Each row is a point. Each copy is the shape, with its points in the same order, turned, moved and blurred by noise. Say if it was mirrored as well.
In the rows, 128 means zero.

Shape (8 x 2):
[[121 163]
 [115 194]
 [156 152]
 [ 89 126]
 [ 87  75]
 [174  94]
 [156 189]
 [181  85]]
Copy 1, 8 rows:
[[118  77]
 [101  53]
 [155  70]
 [108 127]
 [129 171]
 [199 119]
 [139  40]
 [211 119]]
Copy 1 is: mirrored
Copy 2, 8 rows:
[[ 77 162]
 [ 53 179]
 [115 183]
 [ 85 117]
 [119  86]
 [157 163]
 [ 77 211]
 [178 165]]
Copy 2 is: only turned
Copy 3, 8 rows:
[[144 176]
 [147 199]
 [100 165]
 [171 137]
 [162  93]
 [ 83 115]
 [112 209]
 [ 66 102]]
Copy 3 is: mirrored

Shape (10 x 4):
[[129 186 116 162]
 [ 94 144 117 181]
 [125 143 181 110]
 [118 176  97 181]
 [167 122 136  79]
 [129 124 130  82]
 [139 118 168  48]
 [162 135 149 173]
 [169 106 141  35]
 [170 164 158 123]]
Copy 1:
[[151 165 150 159]
 [113 130 119 173]
 [109 107 174  82]
 [142 160 132 176]
 [137 133 118  46]
 [109 147 118  66]
 [ 95 131 141  28]
 [159  93 141 123]
 [121 143 117   7]
 [154 126 164  89]]
Copy 1 is: only turned
Copy 2, 10 rows:
[[146 172 110  90]
 [139 155  56  88]
 [184  88 118  86]
 [129 195  89  98]
 [146  93 171 130]
 [122  88 145 112]
 [143  50 170 109]
 [181 151  95 138]
 [138  46 193 146]
 [186 138 147 109]]
Copy 2 is: mirrored

Shape (14 x 8):
[[184  99  80 156 141  72 155 132]
 [148  85 123 124 102 143 117 122]
 [114 163 145 139 142 145 166 197]
 [159 114  94 137 129  98 121  87]
 [122 147 134 122 132 158 185 154]
 [113 147 167  73 148 150 165 141]
 [170 120  90 155 178 128 113 135]
 [105 141 170 140 162 148 170 137]
 [128 165 153 122 146 154 156 143]
 [131 144 195 150 147 147 170 158]
 [105 123 118 145 130 100 132 116]
 [103 125 131 143 146 168 186 127]
 [222 152  90 131  79 127  89  40]
 [140 130  95 142 109 119 114 118]]
Copy 1 (14 x 8):
[[165  70 121 141 139  69 135 104]
 [136  92 112 104 108 142 116 105]
 [129 141 114 186 108 151 133 194]
 [142 109 115  89 143  87 129  89]
 [139 147 126 151 111 148 160 167]
 [113 170 172 121 108 171 152 172]
 [160 129 114 152 134 112  97  74]
 [108 163 119 143 152 172 144 159]
 [138 164 123 140 128 150 131 178]
 [122 138 119 153 165 179 138 180]
 [107 127  96 119 133  94 134 130]
 [131 147  96 144 109 163 180 139]
 [217 117 111  12 142  89  92  99]
 [139 123  86 102 113  94 109 124]]
Copy 1 is: mirrored
Copy 2, 14 rows:
[[174  87  97 144 155 100 193  70]
 [144 112 114 153  78 115 138 102]
 [114 118 130  99 140  57 157 182]
 [169 118 110 157 143 147 149  88]
 [115 124 108  88 121  97 156 164]
 [ 89 114 117  80 123 115 103 152]
 [164 134  82 161 156  82 140 105]
 [ 77 150 122 115 140  96 145 140]
 [113 143 125  98 137  93 129 153]
 [ 85 149 146  91 124  67 144 133]
 [130 109 132 160 142 132 159 129]
 [ 90 147  98 113 113 113 166 154]
 [249 159 125 128 103 166 126  59]
 [173 113 122 152 123 128 155 132]]
Copy 2 is: mirrored
Copy 3, 14 rows:
[[187 111 115 149  73 113 131 167]
 [146  99 139 113 124 146  92 116]
 [183 105 159  79 189 114 176 161]
 [145 141 107 145  96 124 106 135]
 [179  99 123  92 172 140 167 128]
 [127 101 139 115 192 174 176 132]
 [188 132 115 152 144 110  99 162]
 [161 109 156 126 188 123 183 110]
 [169 129 141 104 185 147 169 130]
 [184 113 187 115 179 136 183 113]
 [131 122 129 118 122  96 145 128]
 [175  91 113 111 178 114 164  99]
 [170 211  85 122  79 188  64 107]
 [154 144 119 106 116 115 104 134]]
Copy 3 is: mirrored
